Every row gives one point. Each table stands for the endless flat space through its points: a line for two points, a plane for three, and so on. Write the one point that lies in both, or say that there is none.
In the rows, 128 means zero.

First (3 x 4):
[[161 115 107 141]
 [181 135 131 121]
 [124 126 101 100]]
Second (2 x 4):
[[165 135 121 113]
 [140 105 111  98]]
They share: no point

First (2 x 6):
[[113 119  95 130 151 112]
 [117 103 111 106 155 100]]
Second (2 x 6):
[[133 110 105 128 160  89]
 [125 106 103 120 152 101]]
They share: no point

First (5 x 8):
[[127 107 139 124 126 148 133  93]
 [ 60 151 115 175 180  89  89 100]
 [ 96 143 131 163 147 113 116 104]
 [ 93 124 137 141 144 119 106 101]
 [163 122 153 137  87 163 161 113]]
Second (3 x 8):
[[ 93 137 122 143 143 106 125 106]
 [119 129 146 147 145 120 117  82]
 [120 129 146 151 140 127 117  84]]
They share: no point

First (5 x 9):
[[ 99 133 139 140 130 128 100 128 160]
 [ 94 169 121 144 159 107 129 115 156]
 [105 136 148 149 114 140  96 139 137]
 [118 158 147 133 106 130 138 131 109]
 [ 99 136 147 167 125 147  73 146 143]]
Second (2 x 9):
[[ 99 157 130 132 137 124 129 122 145]
 [123 133 150 140 125 108 109 122 149]]
They share: [105 151 135 134 134 120 124 122 146]

First (3 x 11):
[[149  92 107 103  87 145 119 145 105 129 103]
 [159  88 119 109  73 155 125 157 103 125 111]
 [139 105 118 121 100 155 122 156 114 132 127]]
Second (6 x 11):
[[122 133 107  85  91 132 147 135  93 121  74]
 [104  90  98  65 109 142 110 154  87 134 105]
 [154  92 124 125 114 169 103 155 103 143 110]
 [157 105 133 120  80 169 121 160 110 106 115]
 [142  89 132 113  87 158 118 170 107 116 110]
 [105 106  62 108 117 124  91 126 128 146 127]]
They share: no point

First (4 x 12):
[[155 126 149 102 113 141 103 143  99 176 137 146]
 [151 130 154 111 121 131 113 147 103 178 137 145]
 [149 122 158 117 131 135  99 135  89 172 139 143]
 [131 122 167 144 163 119 109 127  83 156 141 132]]
Second (6 x 12):
[[159 171 136 111 172 153 146 115  96 133 116 126]
 [114 140 143 110 122 108 140 148  93 145 144 147]
 [ 93 140 112 107 117 138 126 166  77 168 190 131]
 [142 126 139 117 157 126 151 173 111 148 170 164]
 [135 112 149 119 129 131 122 147 122 158 134 144]
 [120 109 130 118 140 144 127 169 109 167 177 154]]
They share: [136 134 142 114 128 129 128 145 110 153 136 132]

First (2 x 14):
[[133 116 106 156 146 120 118 132 138 146 106 144 100 152]
 [139 110 106 138 128  99 106 141 129 143 115 123 115 146]]
Second (7 x 14):
[[104 135 111 177 151 150 150 137  82 209 112 118 124 163]
 [ 94 162 123 155 117 105 132 154 132 158 120 125  78 160]
 [141  87 107 136 146 139 153  99 109 138 114 113 113 124]
 [124 141 132 173 110 105 127  97 125 111 134 131  79 141]
 [108 150  87 149 145  79 111 136 169 155 146 121  93 153]
 [163  81  93 159 147 115  96 109 134 129 106 158 134 151]
 [121 121 123 135 120  98 121 163 155 108  95 150  79 136]]
They share: no point

First (3 x 18):
[[135 130  97 117 124 118 150 123 139 126 118 120 129 149 158 124  95 126]
 [139 132  97 121 128 128 158 121 127 132 106 116 127 157 170 116 105 114]
 [133 128 100 119 121 133 154 124 131 137 102 115 125 150 165 120 111 119]]
Second (2 x 18):
[[131 116 123 102 109 128 147 124 143 140 124 102 133 130 149 120 113 147]
 [125 115 117 104 108 131 143 126 146 139 117 107 127 128 143 125 113 143]]
They share: no point

First (4 x 20):
[[126 156 117 113 164 122 111 114 166 154 138 130 135 143 114 143 101 144
  160 149]
 [116 148 110 115 123 119 106 130 148 123 139 116 146 121 128 121 104 148
  143 153]
 [126 144 102  97 121  93 128 146 128 113 125 110 158 135 164 131 120 144
  139 141]
 [129 144 102  92 128  92 129 144 130 118 120 115 156 140 168 134 122 144
  139 137]]
Second (7 x 20):
[[158 134 117 110 131  92 174 148 172 115 150 134 183 144  73 140 119 148
  130 171]
 [114 131 100  91 102 103 146 136 160 162 158 114 159 139 125 154 137 171
  157 137]
 [157 144 112 126 116  97 168 163 164 120 155 145 170 132  82 143 127 143
  139 148]
 [134 135 123 106 104 115 134 164 154 156 144 112 177 100 123 170 157 159
  136  99]
 [115 172 123  98 170 126 107 134 146  98 102 133 140 145 151 136  83 134
  165 121]
 [111 152 117 128 139 120 107 120 134 155 129  94 140 127 163 150 122 151
  157 134]
 [112 153 100  92 135 107 139 129 158 123 138 136 141 162 129 134  97 153
  171 148]]
They share: no point

First (6 x 24):
[[128 122  90 139 164  97 136 146 134 121 130 121 115  82 154 128 154 114
  121 104 114 141 134 132]
 [146 115 114 174 131 123 140  88 133 138 163 175  85 118 158 161  97 129
   96 120 123  76 173 131]
 [ 98 102  96 142 179 147 124 133 157 136 132 153 109  94 135 164 166 114
  107  69 121 119 147  97]
 [142 127  84 152 147  92 151 123 124 113 131 121 108  79 165 125 136 114
  129 100 111 119 137 150]
 [136 105 120 170 144 132 130 103 146 146 159 179  81 121 148 170 112 120
   83 123 122  84 178 119]
 [109 120 102 150 153 146 129 100 133 140 160 170 118 109 148 164 127 148
  118  73 131 100 151  97]]
Second (5 x 24):
[[133 121 109 168 124 104 119 108 114 138 169 145 126 100 142 146 129 142
  131  87 135 103 153 117]
 [157 115 115 126 160 134 143 138 132 132 145 127 108 112 172 134 111 112
  107 123 129 121 147 129]
 [196 123 124 145 134 122 143 157 111 143 143  97 142 119 180 135 120 100
  142 108 130 107 169 158]
 [107 127  97 164 138 104 111  96 126 141 155 164 117  92 145 147 125 144
  118 101 142 125 153 116]
 [143 121 111 148 140 118 124 122 123 140 150 137 123 105 163 137 116 124
  122 111 138 123 156 131]]
They share: no point

First (7 x 24):
[[153 102 105 145 128 162 188  81  81 110 126  80  85 152 124 121  68 153
  112 147  88 119 125 115]
 [172 113 104 106 119 163 161  94  78 149 126 110  61 116 139  98 130 149
  143 159 125  93 134 107]
 [198 143  82 118 148 165 149  97 119 128 113 106  69  79 106  84 111 161
  164 187 155 110 132 116]
 [140  85 124 124 134 158 180 116 112 149 168 112 114 146 148 125 132  98
   98 121 138  89 116 104]
 [130 129 123 130 127  85 127 140 100 135 144 114 114 103 128 117 126 116
  152 140 155 105 200 116]
 [144 134  88 155 115 131 153 122 119 124 126 112 121  84  91 142  73 120
  113 146 167 144 153 131]
 [178 124 107 136 144 146 176 104 128 107 135  82  88 112 129  90  94 142
  155 174 140 121 129 123]]
Second (4 x 24):
[[127 148 140 136 153 101 152 127 118 139 124  81  70 114 127 114  99 154
  124 129 117  86 168 121]
 [127 121 123 139 132 118 144 111 116 124 118  91  97 129 101 125 124 144
  129 141 108  89 140 124]
 [127 124 108 104 129 137 140 127  94 107 128  97 102 126 123 134  99 138
  124 153 113 126 156 109]
 [147  95  89 125 122 156 144 105 100 112 136 117 131 131 101 131 124 118
  129 157 130 117 130 110]]
They share: [149 117 107 133 142 137 153 114 108 131 140 108 107 118 118 118 109 127
 126 143 139 104 150 111]
